Each row is a point. Each copy is the shape, with its points in the same order, turned, moved and blurred by noise. Say if it was mirrored as well.

Shape, 6 rows:
[[ 25  18]
 [ 66 -10]
 [  1 -35]
 [ 65  69]
 [  3 -12]
 [ 11 -37]]
Copy 1 (6 x 2):
[[-40  27]
 [-60 -21]
 [ 12 -10]
 [-95  50]
 [ -4  10]
 [  0 -18]]
Copy 1 is: mirrored
Copy 2, 6 rows:
[[  7  30]
 [ 55  29]
 [ 18 -32]
 [ 10  94]
 [  0  -5]
 [ 24 -22]]
Copy 2 is: only turned
Copy 3, 6 rows:
[[ 22  13]
 [ 49 -29]
 [-22 -28]
 [ 76  43]
 [-13  -5]
 [-13 -34]]
Copy 3 is: only turned
Copy 4, 6 rows:
[[ 25  14]
 [ 67 -15]
 [ -1 -42]
 [ 63  65]
 [  8 -17]
 [ 11 -35]]
Copy 4 is: only turned

Shape:
[[ 11  25 -57 -40]
 [-54 -43  44 -35]
 [ 14  20   5  34]
 [ 72  39  37 -64]
 [-63  13  29 -47]
 [ 22 -59  23  21]
 [ 25  40 -25 -57]
 [-61  18 -41 -41]
 [ -2   9  60  56]
 [-28 -54  71  -1]]
Copy 1, 10 rows:
[[-15  60 -59  -3]
 [-41  25  69 -41]
 [ 23 -12  -4  17]
 [ 22 -11 -59 -91]
 [-77  10  24 -33]
 [ 47  25  53 -23]
 [-15  38 -61 -34]
 [-65  57 -11   5]
 [ 22 -48  39  11]
 [ -7  -1  85 -47]]
Copy 1 is: mirrored
Copy 2:
[[-58 -17 -62  -7]
 [-35 -45  61  19]
 [ 11  28 -18  17]
 [  3 -68 -77  73]
 [-72 -28  35  50]
 [ 36 -27  24 -24]
 [-45 -39 -66  19]
 [-95  -2   6   4]
 [ 37  33  25  51]
 [ 21 -30  74  30]]
Copy 2 is: mirrored

Shape, 10 rows:
[[-44 -14 -32  14  21 -32]
 [-33  35 -52   9  13  12]
 [ 54 -32 -18 -33  12 -26]
 [-32  54  10  15  15  18]
 [ 43 -52   8  15  33   1]
 [ 39 -23   7 -11  -3 -15]
 [-16  79 -45  26 -19  27]
 [ 45 -18   1  23 -26 -19]
 [  7 -55 -24 -17 -11  13]
 [-46  49 -49  47  41  15]]
Copy 1:
[[-42 -21 -21   2  -1 -41]
 [-33  -2 -68  25 -17 -12]
 [ 48 -59 -17 -29  20   4]
 [-18  48 -17  28  -4   1]
 [ 24 -52   3  26  53   6]
 [ 43 -34   3  -3   6  10]
 [ -3  40 -85  45 -48   4]
 [ 54 -40   9  26  -8  -9]
 [  0 -67  -2   5  -5  21]
 [-50  27 -82  47   3 -25]]
Copy 1 is: only turned
Copy 2:
[[-22 -31  20 -26 -30  47]
 [-39   2 -38 -28  -9  49]
 [ 48   4   1 -55 -25 -26]
 [-43  40  -9   4  18  37]
 [ 63 -14  22 -28  19   1]
 [ 39   8   7 -15 -13 -23]
 [-43  35 -73   9 -16  50]
 [ 54   0  -3  13 -25  -4]
 [ 14 -52 -11 -23  -1 -23]
 [-37   9 -30 -22   6  95]]
Copy 2 is: mirrored
